Each row of a before or after table is a point. The points were changed in one or more steps. Then noise was added and the rows were shuffled. The steps act on how far a point lies along the listed directions, d1 being the first. Name the steps. A step turns or swaps two directions, mirrors them in a line or flattens them onto one, adds a multiple of one to another, or multiplies one. Angles are multiples of 10 degrees, from the lower direction toward the higher: turns from -170 to 170, lines from 10 to 170 but not 90. Use the fewest steps. Two steps may share a direction if one is a turn and the other turns, adds or multiplies; they go together, in the order done. Otherwise the lowest direction goes first.
In the rows, 128 means zero.

Directions:
(1): [165 166 102]
(2): [174  99 152]
(3): [131  93  80]
Before (14 x 3):
[[ 90 160 109]
 [135 141  73]
 [195 165 104]
 [112 163 170]
 [126 117  93]
 [129 104  52]
 [ 90 186 105]
 [148  96 127]
 [170 152 137]
 [131  92  85]
 [186 161 113]
 [117  77 101]
 [110 180 116]
 [171 148 123]]
After (14 x 3):
[[118 132 185]
 [137 154 179]
 [139 166 102]
 [128 161  93]
 [157 194  92]
 [147 141 157]
 [153 181  96]
 [171 107 102]
 [168  92 125]
 [170 162 187]
 [177 150 148]
 [188  90 108]
 [121  94  83]
 [105 151 146]]
Steps: turn d2 and d3 by -160 degrees

Directions:
(1): [ 64 140 151 166 169 144  99 109]
(2): [101  82 142 106 119 180 130 183]
(3): [124  86 159 163 145  72 168 151]
(4): [116 178 142 129 105  95  95 190]
(5): [ 89 127 162 116  58 118 144  92]
Before (10 x 8):
[[101 154 139  85 122 202  90 156]
 [120 162 121 113 117 175  79 152]
 [120  74 147 161 211 129 133 139]
 [135 129 142 103 100 206 109 151]
 [171  71 128 141 199 108 141 186]
 [146 121 130 154 151 100 147 106]
 [122 157 113  63  83 189 110 119]
 [140 123 118 124 141 122 145  89]
 [158 113 118 121 232 146 117 149]
 [118 162 161 181 150 108 114 136]]
After (10 x 8):
[[144  70 149 123 123 193 158 127]
 [139 175 124 137 129 113 102 126]
 [100  62 159 126 168 184 161 115]
 [ 92 171 136 138 181 158  49 170]
 [102 157 169 194 166 111 113 127]
 [146 147 116 115 222 157  85 159]
 [138 162 110 107 127 130 117 106]
 [174 149 110 104 159 127  80 224]
 [140  63 127  89 112 165 188  84]
 [121  70 141 154 163 157 152 108]]
Steps: multiply d1 by 1.6; swap d3 and d4

Directions:
(1): [109 131 123  92 132 183 155 128 117 161 163  50]
(2): [182 119 121 172 137  98 171 158 126 142  81  74]
(3): [183 113 153 102 166 113 164  66 108 159 153 156]
Before (11 x 12):
[[ 97 145 122 133 118 130  99 135 141 113 113 112]
 [139 123 120 152 129 123 142 177 125 125  99  50]
 [136 139 123 133 120 118 119 135 136 118 108 115]
 [150 127 121 130 140 101 158 121 122 142 123 110]
 [139 118 133 136 140 105 131 122 141 123 124 167]
 [136 108 142  81 155 144 148  82 111 156 169 137]
 [144 127 126 143 132 117 131 133 139 149  98 109]
 [125 119 126 115 119 145 127 120 125 140 149 110]
 [120 121  94 128 119 179 165 176 130 152 121  14]
 [118 132 124 124 130 130 104 148 116 116 133 138]
 [158 116 148 123 143 114 153  84 116 149 139 149]]
After (11 x 12):
[[122 131 126 123 132 129 104 147 118 113 131 142]
 [120 120 123 116 115 157 136 133 126 147 148  79]
 [146 123 128 121 145 107 157 108 119 146 133 115]
 [129 116 106 135 130 148 163 173 126 153 114  30]
 [ 98 145 131 114 123 130  95 109 135 117 137 136]
 [138 139 133 119 127 123 113 102 133 120 126 149]
 [132 115 150  67 163 155 142  77 103 154 183 113]
 [148 123 139 120 143 119 126  99 131 152 125 144]
 [145 116 129 163 132  83 123 139 148 107 101 181]
 [160 118 131 166 124 100 155 140 125 137  93 104]
 [ 99 115 120  18 155 245 183  79 100 202 231  23]]
Steps: multiply d1 by 2; swap d2 and d3

Directions:
(1): [154 123 166 166 127 130  73  83  91 132  70 121 193 157 174 151 147 139
 127 172]
(2): [146 192 130 133 135 136 122 152 122 175 116  96 131 109 186  50 147 172
 140  76]
(3): [137  99 168  70 127 158 123 120 145  96 155 137 216  96 143 132 102 117
 129  60]
Before (11 x 20):
[[119  74 134  93 118 134 159 110 150  72 172 178 135 121  54 214  71  64
  132 154]
 [144 107 139 146 128 107  99 102  99 113  96 142 138 170 117 155 146 135
  130 195]
 [125 144 145  80 129 133 131 154 155 145 162 116 187 113 158  94 140 151
  127  72]
 [120 159 150 175 122 127  82 127 110 171 102 130 145 132 188 104 156 157
  141 153]
 [112 161  90 143 136 106 175 171 143 136 155 107  17 125  86  70 125 121
  112 138]
 [102 137  97 114 124 109 143 175 147 133 159 112  34 136  73 112 142 128
   98 158]
 [136 126 121 170 101 103 110  91  91 140  90 119 143 140 158 150 146 133
  131 223]
 [125  89 106 177 130  94 106 106 110 134 110 127  82 169  92 173 126 110
  124 223]
 [160 166 112 218 119  89 131 138 103 166  66  78  80 170 160  99 172 153
  159 187]
 [142 131 138 102 114 131 134 145 144 132 151 122 143 109 169  80 120 148
  149  93]
 [123  68 146  70 129 140 137 111 152  78 159 138 170 111  88 153 105  89
  126 127]]
After (11 x 20):
[[137 192  77 213 138  86 114 152  99 214  92  81  20 159 150  63 163 171
  138 192]
 [112  71 162  47 121 141 131 128 168  86 184 151 229 117 114 171 110 106
  116  91]
 [115 180  71 136 108 100 171 161 126 169 142 105  55 100 140  73 140 152
  141 153]
 [136 108 148 181 130 107 102  93 101 102  89 123 118 171 111 156 133 103
  102 224]
 [131 128 138 167 121 107  76 119  98 137  83 105 105 177 123 147 167 139
   94 225]
 [171 216 139 208 132 120  93 113  79 200  56 102 119 152 196  92 156 169
  152 181]
 [ 83 114 120 101 119 134 149 163 167 124 192 161 105  92 104 122 110 112
  137  96]
 [150 145 150 131 135 132 100 114 116 149  98  97 160 129 162  87 152 144
  137 142]
 [131  65 156  77 108 139 137 118 156  78 169 155 182 113 128 152  94 107
  137 113]
 [136 180  96 141 137 102 141 163 116 164 124 116  56 141 127  62 158 172
  139 133]
 [127 125  87 151 114  93 186 167 151 120 146 109  49 135  85 121 131 110
  155 142]]
Steps: add 1 times d2 to d3; turn d1 and d2 by 150 degrees

Directions:
(1): [172 180 159 171  78 159 169 124 147 183 135 109 112 122 137 129  98 148
 114  87 218 187 194  91 147 103 142 100 116 133 111 147 100 159  88 109
 134 148  89 134 151  86  87 155 136 176 184 113]
(2): [ 38 142 124 112 198 116 134 121 137 166 100 126  99 154 149 112 128 112
  85 150  36 181 137 154 151 132 108  74 117 140  91 121 136 152  64 130
 140 188 143 123 109 117  88 197 136 157 145 163]
(3): [157 198 114  94 127 148  97 127 144  63 172 160 147 148 213 121 138  83
 108 124 146 141 149 154 120 114  32 111 126 121 150 109 172 107  73  65
 150 121 112 144 161 143 182 128 142 164  90 124]
(4): [121  58 130 138 109 115 173 167 131 130 103 146  92 123 100 102 180 121
 166 101 143  99 102 138 199 102 102 122 140 101  43 183 150 137 129  95
 213 136  99 133 128 144 180 157 108 177  91  90]
Before (9 x 48):
[[ 34  49 127 122 187 100 157 138 117 177  74 111  86 120  48 114 136 163
  128 155   7 131 100 137 158 129 197 125 136 129  74 144  96 169 155 177
  136 154 169 101  64 136 100 154  86 105 146 148]
 [124 102 127 118 128 105 106 125  91  96 128 120 145 132 101 162 134 157
  162 152  94  84  99 122  77 150 183 185 156 129 184  94 100 103 217 179
   62  89 163 109  94 133 110  69 126  45 132 147]
 [114 173 141 117 138 159 115 108 131 144 135 130 130 155 167 134 113 126
  101 129 101 145 132 139 121 142 116 102 115 128 121 102 126 122  81 119
  106 138 116 129 132 136  83 144 145 138 166 156]
 [105  81 120 111 161 113 108 122 122 122 120 129 138 114 104 133 115 129
  127 166  81 105 118 133 100 148 160 127 138 126 140 112 124 115 154 161
  105 118 160 133 110 162 131 106 108  85 117 135]
 [120  76 135 145 136 111 165 141 124 152 101 129  86 125  93  98 126 138
  153 118 110 134 116 134 179 114 131 125 128 122  77 154  93 141 134 117
  151 149 105 118 122 115 129 145 102 156 138 132]
 [ 92  74  90 110 163  99 134 149 123  76 112 153 120 127 140  94 175  71
  143 144  76 103  89 165 154 111  56 130 135 104  72 137 182 118  82  74
  206 140 122 146 107 161 193 145 115 162  63 119]
 [ 88  75 153 143 164 122 128 121  86 189  83  88 124 110  53 148 112 171
  135 150  91 129 107 107  96 156 237 159 128 150 144 115  65 144 183 205
   74 136 150 104  95 117  45 103 116  64 179 158]
 [ 70  82 106 115 174 101 116 146 127 140 114 142  88 131 124 121 171 119
  126 136  63 118 113 143 150 133 128 121 120 109  99 132 156 110 137 133
  148 143 161 118 110 139 128 151 135 116 114 141]
 [105 154 118 106 165 123  72 124 149  51 155 167 132 141 183 129 131 105
  124 158  67 117 124 171 112 123  68 122 132 124 164 109 153 107  82 121
  125 124 130 149 134 153 150 138 130 125  88 156]]
After (9 x 48):
[[126 139 108 103 166 115  94 116 119  83 146 143 130 135 153 117 111 110
  125 152  70 127 112 158 115 138  89 146 127 139 162  95 113 104 130 113
   95 125 137 119 128 130 142 102 119 114 114 162]
 [109  43 132 129 109  96 166 169 105 111 103 147  97 135  89 126 195 139
  191 115 113  78  89 136 172 106 125 153 162  98  66 164 131 126 182 122
  177 117 117 115 105 144 167 130 110 130  92 100]
 [131 145 152 133 108 161 147 126 130 156 124 132 115 145 144 124 130 137
  127 107 138 134 130 131 151 128 119 106 121 113  89 134 117 128  96 107
  137 133  95 131 137 135  97 147 132 155 164 129]
 [ 94 101 107 146 172  97 120  96 104 152 106  91 153 108  86 140  86 139
  119 173  75 138 120 107  69 157 202 159 121 151 165  92  93 131 141 179
   67 133 165 123  84 117  57 102 129  63 164 162]
 [113  96 161 180 118 120 147 126 138 167 109 118  91 108  78 138 102 176
  152 125 124 134 143 111 141 112 195 132 127 129 115 156  77 154 130 182
  115 142 108 137 118 103  66 153 113 113 169 139]
 [100  62 122  87 162 121 120 171 100  69 111 171 111 136 138 111 210  89
  162 131  96  80  68 178 166 113  57 142 150 101  75 155 169 109 124  78
  214 124 105 130 130 178 213 129 104 155  43 111]
 [108  47 126 123 144 111 144 140 129 132 108 134 112 112  92 119 141 128
  146 143 102  98 111 130 144 133 149 118 139 115  91 139 134 125 148 139
  156 124 138 138 114 166 151 125  98 124 107 111]
 [ 84  92 109 119 163 105 104 135 124 142 119 135 103 122 113 132 153 128
  130 140  79 114 118 130 126 141 153 133 120 111 128 122 141 107 159 152
  116 128 168 114 114 134 115 125 134  93 122 143]
 [ 74  80  98  73 187 108 106 141 123  69 121 151 121 131 119 110 169 114
  136 161  10  84  79 175 144 127  94 145 146 117 115 121 154 121 145 119
  158 116 168 115  90 175 193 119  92 112  70 139]]
Steps: turn d1 and d3 by 120 degrees; turn d1 and d4 by 150 degrees; multiply d2 by 0.4
